Rows are points. To make a cloud, some directions were put in groups of two or more. Within a group, all points are equally far from the middle, so they leave a hole (a ring in 2 directions, a hollow ball in 3). The other directions are filled evenly. Then the cloud was stretched, turned, moved and blurred a little. Count the holes, and give their numbers of directions, smallest first.

Cloud (20 x 3):
[[  1  48 -16]
 [ 17  24  44]
 [-33  -4 -14]
 [ 24 -33  10]
 [ 34  24  -2]
 [-48  23  -4]
 [-43  -7  51]
 [-55   2  28]
 [ 48  32   3]
 [  1 -12 -17]
 [-29 -16  31]
 [ -1  32  23]
 [ 34   1  36]
 [ 29  -4  12]
 [ -8 -12  27]
 [ 39 -26  -8]
 [  0 -16  12]
 [ 23  24  32]
 [-25 -20  61]
 [-49  22   6]]
Holes: 0

Cloud (31 x 4):
[[-27 -11 -38  -3]
 [-24   6  11 -42]
 [-60 -34  16 -27]
 [ 10  31  26 -25]
 [-40   9  31  17]
 [-12  26   5 -24]
 [  7 -50  36  11]
 [-11  15 -34  33]
 [-26  36  49  30]
 [-23  -4  13  56]
 [ 28 -59 -18 -45]
 [-18   5 -28  -8]
 [-35  26  26   2]
 [-18  26 -41  37]
 [  4  -8  55 -34]
 [ -7  26 -11   9]
 [-37 -77   0 -13]
 [ 10 -23  26 -19]
 [  3  16 -28  15]
 [  3   2  54  -6]
 [  5 -32  48   0]
 [-30  30  -9  15]
 [-13  16 -24  -5]
 [ 20  -4  38   2]
 [-47 -11  -3 -46]
 [ 35  24  27  -6]
 [-36   0  19  53]
 [-18  22   5  -8]
 [  7  32  32 -22]
 [ 17 -47  -7 -28]
 [ 14   3  38   1]]
Holes: 0

Cloud (73 x 8):
[[  2 -20  15 -38 -41  29  26   1]
 [ 65  -2   9 -22  22  -6  -6  33]
 [ 35   1  26  36  -3  40  45 -24]
 [ 26  -5 -59  -9 -23 -44 -30 -23]
 [ 52 -33 -24 -18 -29 -26 -14 -13]
 [-28 -26 -15  41   3 -33  19  -1]
 [  9  -4  17  39  46  14  10 -30]
 [ 19   4  35 -63  -6  16 -27   2]
 [-22 -52  13   1  -4  -9  -8 -23]
 [ 23  60  21  16 -14 -13  22  20]
 [ 45 -10  -1 -12  46  14 -33   8]
 [ 49  25  43 -41   3  12  27  -5]
 [ 37   3  -7 -28  -1 -60   3   4]
 [-11  -6  38  26  43 -18   9  29]
 [ 17 -35 -56   2  -9  21  45   3]
 [ 26  19  -5 -12 -19 -27 -64  25]
 [ 45 -13  57 -10  20  11 -14 -32]
 [ 45  19  -7 -27 -26 -15 -36  32]
 [-18 -31 -15 -35  31 -22  -9 -16]
 [  0  57  22   6  14 -18 -11 -13]
 [ -4  -1  62  -6   2  42  42  23]
 [-14  -3 -44  27  15  37  23 -25]
 [ 13  38  -5  12  19 -30 -40 -27]
 [ 32  37 -29  25  40 -15  27 -10]
 [  5  -6 -18  55   6  20  55 -24]
 [ 61  -5  34 -13  -1  31  56   2]
 [-18  -4  60 -10  32  -7   3  11]
 [ 43 -33  59   8  18  -4  23  47]
 [-19  22 -10  24 -20 -54   5  14]
 [ 37  21 -44   8 -29 -38  -7  14]
 [ 14   4   7 -45  18 -30 -23 -37]
 [ -3 -19  46 -16 -31   4 -40 -14]
 [ 12  12  -3 -20 -12 -15  45 -56]
 [ -6 -38 -11  47 -12  16  26 -15]
 [-15  53 -30  -1 -16  13  30 -10]
 [ 24   5   3   1 -12 -57  41 -23]
 [-24 -12   3 -19  18  -8  51 -30]
 [-10 -29 -24  23 -26  27 -22  15]
 [-24   1 -54   5  28 -28  14   7]
 [ 62  21   1 -24  -4   6  36  17]
 [-19  15 -24  26 -33   7  38  29]
 [ -5 -25  14   4 -10 -21  67  31]
 [-17  23  46  12  20  -7  33  34]
 [-12 -19 -27 -18  -4  43 -32  -3]
 [ 57 -17  -8  -4   2  21 -20  35]
 [ 25 -41  43  -7  -9  38  43  32]
 [ 54 -41  50 -15  33  -6 -13  15]
 [  6  50  42   8  -4 -31  14  21]
 [ 11 -57 -24  12   6 -12  53 -21]
 [  6   4  13   8 -28 -14 -69 -16]
 [ 45 -10 -18  21 -19  15 -46  -6]
 [ 34 -44  34  10  41 -29  -8 -13]
 [-24  -5   7  21  28  26 -12 -16]
 [-15  12 -46  26   3  -5  49  27]
 [ 21 -14 -10  -4 -38 -33  26 -43]
 [ 60  12  16 -36  22   9 -27   9]
 [ 46 -25  32   7 -35   9  -7 -25]
 [ -9 -12   3   8  33  17 -44  17]
 [ 20  18 -33  38  23  32  34 -32]
 [-15   7  -5  19  50  -6  -9  15]
 [ 42  17 -29  -2  36   3  61  -8]
 [ 29 -23  55  18  44  14  -5 -17]
 [ 29  -8  40 -23 -52 -14   5  21]
 [ -2   5 -26   3 -38 -36 -53  21]
 [  6   7 -20  51  19  26  52 -25]
 [-17   2  23  24  47  -2  -5  12]
 [ 30 -11  29 -11 -13   8  -4 -58]
 [  1   6 -26 -17 -26  13  18  51]
 [ 33  34  35  34  33  -7  45 -14]
 [ -9 -19   0  16 -22  -2 -34  49]
 [-11 -24  17   2 -28 -54 -22  -2]
 [  5 -36 -48  12 -18   8  -9  31]
 [ 40   9 -15  14   8  58   7  -9]]
Holes: 3 (2, 2, 4)

Cloud (92 x 9):
[[ 18  -1  53  10  15  26  40 -38  23]
 [-26  -3  19  -5 -41  -5 -39  41 -11]
 [ 38   1 -12  -5   9  39 -45 -14 -14]
 [ 13 -42 -32  26 -35  -8 -33  21 -28]
 [-10   4 -30  13 -12 -44  -9  -5 -18]
 [ 10 -12  24  23 -46  19  -5  55 -47]
 [-14  -7   2   1 -59  24 -19  61  34]
 [ -6 -12 -65  34 -45   1 -12  27 -21]
 [-23 -12 -13 -18 -42   4  56  23  25]
 [  3 -13  29 -51  20  -9 -25  -6  27]
 [ 34   4 -12 -14  31 -43  -9  42  23]
 [-21  -5  26 -35   2  25  41  23 -19]
 [-19 -19  16  41 -44  16 -33   2   3]
 [  3  -6  23  -1 -31 -19  31  50 -49]
 [ -2 -34  38  -9  34  -4  29 -20  15]
 [-30   8  25  48  -4  47  14 -15 -27]
 [-44 -23  33  -3 -27  38  -5  27  36]
 [-24 -21  -6 -13 -55  39 -30 -10   8]
 [ 17 -46   0 -29   2  46  43 -13 -10]
 [ 43 -20  -7 -21 -15  32   1 -46  15]
 [-19 -37 -26   8 -32   9  44   6  23]
 [-29 -47 -37 -26   9  39   3  15   9]
 [ 47 -28  10 -14 -62   9  -5   1  24]
 [ -8  24 -27 -16  18 -36   0  -7 -15]
 [ 37   7 -22  64 -13  39  16 -31 -13]
 [-40 -10  16   7 -23  22 -33 -22  19]
 [-33  19  -2 -15  17 -17   5  42 -16]
 [-27 -26  44 -11  19  12   5 -16  43]
 [ 44 -17  16 -37  -6  19  45  15  -7]
 [  4 -25 -15  53 -70  45  21  -7 -36]
 [-35 -15  46  34 -19   9  16 -29  33]
 [  0  15  44  18  -6  15 -35 -13  47]
 [ 16  23  31  15  21 -36   3   2   0]
 [ 65 -53  -2  12   3  18  -4  45  -7]
 [ 48 -13   3  -5  -3 -16 -22   5 -33]
 [ 19   9   8  33 -58  10 -30  26  16]
 [ 16 -47  13  34  -9  21 -17 -31  12]
 [ 51 -14  29 -15  29  -1  33   6  27]
 [ -7 -15  41  16 -47 -20  -7 -18 -27]
 [ 31   9 -14 -27  14   2  46  -6 -58]
 [ -9 -27  49  30 -18 -45  20 -17  -4]
 [ 20  -8  50 -21   0  38  36 -20  10]
 [ -9  -1  -2  14  -8  56   3 -51 -11]
 [-37 -52  43  15 -24 -15   8  31  12]
 [ -5  40   8  31 -40  -2 -20  32  30]
 [-34  23  20 -12 -19  -8  28  60   5]
 [-20   4  31   1 -75  25  15 -25  13]
 [ 39   8  58 -10 -20  11  47  67  15]
 [ -6   1  47  -5  -8 -25  21  23 -47]
 [ -7 -13  38   4 -15  27 -28   9 -35]
 [ 11 -56  37  19 -14 -14  -3 -26   6]
 [-30 -44 -36 -27  10  13 -10  58  12]
 [-35 -49  -8  -7  21  28 -28  16 -24]
 [ 37   7  -7  -5  27   0  13 -13  46]
 [ 46  20  18  38  36   5  25  -6 -12]
 [ 17  46  -8  32  -1  31  16  30  -7]
 [ 16 -31  62 -20  -5  12 -19  30  -8]
 [-42  15  -3  -9   9  18  35 -15 -26]
 [ 28  10 -36 -21  15 -25  16 -37  36]
 [ 25  24 -27  -2   9  -7  10 -33  42]
 [-45 -17  -8 -19   0  16  25  -4  41]
 [ -4 -42  -2  16 -25 -11  28  57  14]
 [ 34 -60  14 -25 -31  15  17  20   8]
 [ 19  26  -1  -6  22   0   1  39 -46]
 [ 46  -2   8  19 -13  -5  21  64 -48]
 [ 43 -46  -6   9  18  -8  28 -12   9]
 [  4   6   0 -42 -12  -4 -23  58 -14]
 [  2  33  11  44  17  28  34 -16 -18]
 [-31   9  23  38  26  38  26  -9 -27]
 [ 18 -41   7  27 -34  -7 -54  30  22]
 [ -8 -31  12  19  52  12  21   4  -6]
 [ 15 -43  11  36 -32  51  28 -14  21]
 [ 23  27   8   4 -56 -31  52  16   2]
 [  5  16  16  24  35 -18  41  14  11]
 [-18  19 -15   7  -5  -3  45   9 -64]
 [ -1  14  19  44 -73 -11  38   0  -9]
 [ 45 -32  55   6 -68 -28  24  12 -14]
 [ 54   9  34 -17  -1  14  -1  30  45]
 [ 47   0  10  -8 -49   7  -1  41  39]
 [ 41 -44 -12  21 -40  42 -22 -11   1]
 [-47 -30  31 -25 -29  21   1  -6   4]
 [-39 -23  31  -5  -3  44  -7  20  39]
 [ -4 -28 -44 -11 -50  43  16   4  24]
 [  5 -27 -11  20  28 -24  -7 -13  -7]
 [  6 -22 -35  19  -3  26  29  33  29]
 [ 27  17  28  45 -21  31  31  31  47]
 [ -9 -68  18  -1   3  15 -12  41  28]
 [-53  12  13  17 -32  22  11  27   5]
 [-20  18  59  -8 -18  32   8   8  12]
 [ -9  -9 -34  -8 -18 -43  -3  51  -6]
 [ 44 -46 -34 -12 -33 -21  -9  -2 -35]
 [ 73 -26  14   5   2  14   8 -17   1]]
Holes: 1 (6)
